Rows are points. To make a cloud, some directions were put in groups of two or more. Within a group, all points are equally far from the middle, so they leave a hole (a ring in 2 directions, a hollow ball in 3). The other directions are filled evenly. Then the cloud was stretched, turned, moved and blurred a little. Count the holes, and give their numbers of directions, smallest first.

Cloud:
[[-0.042, 0.015],
[-0.071, -0.028],
[0.092, 0.015],
[-0.035, 0.015],
[0.030, -0.041],
[-0.066, -0.042],
[-0.072, 0.005],
[-0.014, -0.030],
[-0.019, 0.046],
[-0.056, 0.000],
[-0.020, -0.020],
[-0.033, 0.025],
[0.077, 0.009]]
Holes: 0

Cloud:
[[-0.087, 0.022, -0.004, -0.003],
[0.038, -0.054, 0.044, -0.018],
[-0.055, 0.007, 0.012, 0.056],
[-0.022, 0.038, 0.066, -0.004],
[0.065, -0.003, -0.014, -0.012],
[0.053, 0.023, -0.023, -0.054],
[-0.034, 0.014, -0.043, -0.074],
[0.026, -0.066, 0.036, -0.012],
[-0.070, -0.001, 0.009, 0.047],
[0.053, 0.007, 0.045, -0.009],
[0.041, -0.006, -0.071, -0.005],
[0.033, -0.022, 0.053, -0.079],
[-0.047, 0.043, 0.026, 0.037],
[-0.088, -0.005, -0.021, 0.020],
[-0.034, -0.043, 0.047, 0.023],
[-0.060, -0.045, -0.038, -0.039],
[-0.061, 0.034, 0.040, 0.009],
[-0.005, -0.024, 0.057, 0.029],
[0.024, -0.041, 0.066, -0.010],
[-0.027, 0.062, -0.065, 0.029],
[-0.089, -0.005, -0.005, -0.003],
[-0.046, 0.073, -0.007, 0.013],
[-0.079, 0.043, -0.013, 0.003],
[-0.046, -0.016, -0.092, 0.019],
[0.042, 0.008, 0.060, -0.011],
[0.001, 0.029, -0.015, -0.085]]
Holes: 1 (4)
